Each row is a point. The window is the flat piece filled in between its corners: a triangle in 3 columns, a solid with four corners in 4, and so on. A path goes straight from each point to the next, and from the last back to the first. List the points from which the path goes on through the window.

Window (4 x 4):
[[-4.3 -5.5 -0.4 -3.2]
 [-1.2  2.7 -0.6  2.5]
 [-2.7  1.1  4.4 -5.4]
 [ 7.0  9.1 -2.1  1.0]]
Path:
(1): [-1.4 -8.7  2.1 -1.4]
(2): [ 1.2  2.6  2.4 -0.6]
(3): [ 1.1  7.0 -1.7 -6.5]
(4): [-6.7  4.9 -0.2 -4.3]
(5): [ 0.5  0.8  4.4 -4.2]
(6): [6.6 6.9 0.2 0.7]
(7): [ 0.5  8.3 -5.2 -1.9]
(8): [ 1.3 10.0 -1.3 -1.2]
(9): [ 8.7  4.0 -2.0  1.8]
(10): [ 1.3  2.2  4.5 -1.1]
(11): [-0.7  0.9 -6.9 -6.0]
(12): [-4.0  4.2 -1.9 -2.9]
(13): [3.8 3.1 0.8 4.5]
(14): [ 0.1 -2.1  2.9 -1.2]
(15): [-9.0  1.8  1.6 -6.3]
(16): [-5.2  3.8  0.0 -5.9]
Through the window after points: 2, 4, 6, 8, 12, 16

Window (8 x 8):
[[-3.7  5.6  1.3 -6.1 -0.4  3.0 -5.3  5.9]
 [-0.4  0.2 -1.7 -3.6  6.0  4.2 -1.2 -1.8]
 [-2.7 -6.5 -1.6 -7.0  3.4  0.3  0.3  0.8]
 [-0.1 -2.2  8.9 -0.2  0.8  4.5 -7.5  0.4]
 [-1.0 -4.5  3.1 -4.2  0.8  2.2  6.4 -1.0]
 [-4.1 -1.8 -4.8 -3.7 -1.5 -2.8  0.5 -3.9]
 [-1.9 -1.5 -0.8  8.9 -4.6  1.0 -6.7  2.9]
 [10.9 -3.2  3.2  1.1  2.6 -4.3  7.9 -1.9]]
Path:
(1): [ 0.6 -8.0  1.3 -7.7 -3.5  8.5 -4.3  4.1]
(2): [ 5.0 -7.2 -0.1 -1.6 -8.7 -1.5 -2.5 -6.3]
(3): [-3.7  1.7 -1.9 -0.3  4.1  0.5  1.0  4.3]
(4): [-4.4 -3.8  1.2 -3.6  6.2  0.1  1.2  4.3]
(5): [ 1.3 -5.9 -3.6 -7.1 -3.1  0.6 -1.9 -5.2]
(6): [-0.6 -7.6 -4.8 -3.4 -3.6  6.8 -1.1 -1.4]
(7): [-2.3  3.2  7.0 -2.9  2.4 -4.2 -0.7  3.5]
(8): [-0.9  6.1  7.9  3.2  4.3 -2.3 -4.2 -1.0]
Through the window after points: 4, 8

Window:
[[-4.9 -4.6 -5.2  1.3  3.8 -2.5 -1.8 -2.2 -7.1]
 [-2.0 -9.4  7.8 -1.0 -5.2 -2.4  1.8 -3.8 -0.7]
 [10.8  3.6 -0.1 -4.3  2.4 -3.7 -1.4  3.5  7.9]
 [ 6.4  1.7 -6.8  3.5  2.0  5.3 -0.7 -1.4 -2.6]
 [-5.0 -2.6  1.6  3.5  9.3 -1.8 -6.1  1.9  1.0]
 [-4.3 -1.2 -2.4 -1.5 -2.3 -4.6 -5.9  2.1  3.9]
 [ 4.4 -7.6  2.7  5.0 -1.1 -4.5  6.3  5.3  5.6]
 [-4.0  4.4  4.8 -1.7  4.8 -3.0 -1.4  0.6  6.4]
 [-0.6 -0.6 -1.8  3.8 -3.4 -0.7 -1.6  5.1 -5.8]]
Path:
(1): [ 3.8 -6.0  3.3 -2.5  0.7 -0.6  5.3  6.5  0.4]
(2): [-5.4 -2.2  0.7  6.1 -2.8 -7.1 -5.5 -2.1  3.5]
(3): [-2.1 -1.3  2.6  2.9  1.4 -3.2 -2.1 -2.7  1.9]
(4): [-3.0 -4.0  2.3 -2.2  2.9 -1.4 -0.3  3.0 -0.1]
(5): [ 0.1 -3.7 -4.3  0.1 10.2  5.4 -3.6  8.6  7.7]
(6): [-0.7  1.2  1.5  2.7 -1.1 -5.6 -2.5 -4.6 -4.4]
(7): [-4.8  6.7  1.2  7.8 -3.3 -2.0  0.1 -7.4 -3.2]
(8): [ 3.6 -8.2  0.2 -4.9  4.0 -2.6 -1.3  4.9  3.2]
Through the window after points: 3, 5, 7
